Every row gives one point. Before rounding, the points of a table are all equally far from one centre. They may lie mostly on one side of it. Write the centre, to within rounding.
(in the rows, 128 means zero)

Points:
[[137 114 120]
 [ 77 140 211]
 [123  92 165]
 [103  82 174]
 [ 98 186 100]
 [104 199 152]]
Centre: [ 77 137 143]

Points:
[[168 126 160 118  16 106 136 166 122]
 [194 111 154  86 104  81 139 116 104]
 [155  88 178 137  50 135  69 171 104]
 [159  50 209 145  97 117 115 173 142]
 [159  80 194  74  68 124 140 159 154]
 [150 110 186  84  24 158 131 117 128]
 [188 129 160 135  37 165 128 114 166]
 [168 143 182 100  48 153 187  97 139]
 [157 109 151 100  73  67 164 157  93]
 [134 159 125 118  47 131 128 127  68]
 [108 131 185 124  67 120  61 122 128]
 [180 178 144  93  82 137 121 128  79]
 [145 109 172  96  97 124 140 138 199]
 [174 142 182 116  86 108 162  73 160]
 [169 138 146 125  45  73 122 115 103]]
Centre: [146 120 175 139  95 138 139 136 115]

Points, 26 rows:
[[128 158 195  95 127 162 114 153 157  96 133 106  65  47 134 108  89 140
  155 179]
 [ 80 190 191 125 161 197 135 138 136 120 155 135 130  66 154 171 168 155
  131 120]
 [139 139 131 116 162 144 158 174 167 137 136 120  69  16 158 112  96 122
  163 134]
 [158 215 154 113 146 154 158 134  93 104 141 124 144  36 118 141  35 132
  145 146]
 [117 171 154  84 128 155 125 173 124 145 123 158 100  10 122 110 122 169
  145 192]
 [142 213 132  94 142 137 173 174 121 108  97  94  90  47 128 112  95 129
  175 162]
 [145 163 159  62 125 133 103 177 138 129 146 112  90  86  89 170 102 100
  162 153]
 [122 176 156 121 144 161 148 145 190  95 154 100  85  49 158  99  97 104
  144 157]
 [160 174 164 120 115  93 153  93 149 109 120  77  88  75  85 151 102 135
  138 165]
 [164 206 115 128 119 139 174 153 157 121 156  96  98  56 130 101  54 141
  130 134]
 [120 162 182  76 163 133 195  90 127 117 147 123 130  36 118 117  55 111
  147 176]
 [130 163 100  81 153 171  91 149 129 136 164 102  95  44 104  99  78 183
  155 167]
 [133 173 142  94 183 181 152 137 137 167 139 108  65  84 163  87 103 127
  181 172]
 [118 147 176 114 172 103 171 129 151 129 119  81  68 113 122 146  81 139
  182 134]
 [163 159 164  66 171 108 189 134 111 107 146 138  91  70 104 138 129 115
  126 198]
 [108 163 107  68 176 106 164 169 156  98 130 127 111  18 145 119  92 136
  123 144]
 [152 138 126  75 157 144 137 184 127 133 171  60  65 122 151 154 117 149
  145 140]
 [142 225 141  82 141 172  94 136 136 138  83 124 105  83 137 133 108 166
  148 106]
 [178 183 159 103 153 117 159 149  90 128 141 134  73  87 113 131  98 117
  144 210]
 [140 201 146 148 180 137 169 169 131 130 120 110  92  31 149 111  81 103
  153 118]
 [133 174 128 147 126 170 125 141 111 143 148 129  85  37 192 159  84 137
  170 182]
 [155 177 113 101 136 146  95 157 105  86 169 111  99  49 123 129  72 180
  147 104]
 [193 175 158  84 135 144 136 150 125 125  96  97  76  59 125 188 106 130
  136 182]
 [160 188 125 148 106 182 125  96 118 112 178 103  82  59 152 146 109 111
  147 171]
 [141 166 160 137 213 150 131  85  95 130 181 123  91  41 132 111  77 102
  126 136]
 [143 177 180  90 142 128 150 115 168 121 103 109 105   7 123 124  99 155
  166 155]]
Centre: [116 154 143 105 145 155 150 129 110 137 136 111 109  75 127 140 106 142
 117 138]

Points, 29 rows:
[[129 152 138 213  97 166 135 133  65 166 141 165 111 106  72 137 115  87
   91 107 203  87 117 116]
 [139 129 126 154  51 165 128 119  21 195 147  96 109  83  74 159 131  70
  128 125 168 149 144  93]
 [176 156 113 199  72 152 157  84  65 192 132 126 191 105  49 138 161  78
  123  97 175 122 154 114]
 [ 94 138 140 204 143 140 136 130  60 182 118 138 121 127  72 203 128 143
  129  79 207 176 131  94]
 [180 141 107 152  80 177 157 129  72 179 130 107 123 126  27 122 116 107
  138 132 181  94 126  99]
 [126 132 102 173  81 166 112 126  70 124  89 138 165 130  31 151 142 153
  127 117 210 128 163 125]
 [128 129 122 197  75 144 126 114  75 190 135 108 154 112  19 124  92  85
  149 126 186 135 134  99]
 [124 142 120 183  77 166 152 113  58 206 133 113 186 162  66 179 122  77
  104  71 171 116 149 111]
 [111 109  99 197  61 149 103  54 100 170 138 101 183  85  82 168 100 119
  170 100 104 121 121 111]
 [110 142 116 139  65 125 141 122  82 211 110 128 101 123  83  79  91 153
  118  96 194 116 190 149]
 [ 92 116 142 164 106 187 132  70  79 189 120 110 133 148 109 120 150  92
  131 128 166  99 115 107]
 [130 180 108 181  88 187 128 123  64 211 113 127 108 110  31 107 106 101
  159 111 179 189 136  76]
 [150  98 136 151  70 151 152 126 114 184 121  54 155 123  48 112 138 130
  111 147 188 116 129  81]
 [125 132 162 169 108 178 117 113  73 201 116 104 161  95  36 114 137 146
  158  98 190 167  98  71]
 [105 133 128 207 103 160 144 101  61 159 138 124 111  95  49  96 130 137
  131 105 159  90 137  93]
 [106 113 103 184 106 168 131  93  89 176  71 125 136 135 106 146 119 102
  142  97 190 146  84 171]
 [140 110 151 208  78 151 126 138  67 194  78  79 189 110  77 131 161  96
  116 108 174 130 137  92]
 [124 111 118 149  77 177 132  97  68 187  84 138 171  85  89  94 113  74
  150 106 173 121 156  88]
 [121 123  86 182 114 126  96 100  54 178 109 165 143 116  84 129 159 165
  106 133 193  97 165 117]
 [129 123 162 191  81 160 167 108  96 197  75 119 149 136  44 136 148  96
  156 106 118 157 137 155]
 [131 130 144 216 109 101 158 102  80 183 101  96 179 137  49 173 159 133
   46  89 157 166 146 122]
 [165 140 150 249  98 178  94 104  79 193 124 139 162 118  72  91 148  97
  116 123 159 140  99  63]
 [ 85 135 110 191  97 165 145 110  35 162 140 154 152 142  66 101 128 119
  116 103 160 113 148  79]
 [117 137  91 201 134 176 168  97  98 193  95 107 159  90  37 155 116  96
  104 134 188 134 122 132]
 [138 111 127 189 119 135 139 112  54 233  99 126 201 141  73 132 121  90
  142 114 179 146 160 102]
 [160 103 142 179  98 165 173 147  51 187 124 119 152 128  49 125 121  80
  113 111 163 159 121  49]
 [127 120 163 165  82 132 148  85  75 202 150 106 124 164  52 162  96 112
  148  99 176 113 121  95]
 [126 154 114 214 102 134 105  95 128 171 129 139 137 101  76 153 199 109
  160 118 168 140 110  85]
 [120 111 143 157  76 162 173  99  67 178 133 119 153 137  60 149 123  92
  144 100 215 159 128 148]]
Centre: [163 163 133 168  93 161 126 115 109 167 130 125 148 112 125 147  96 152
  99 121 136 173 149 113]
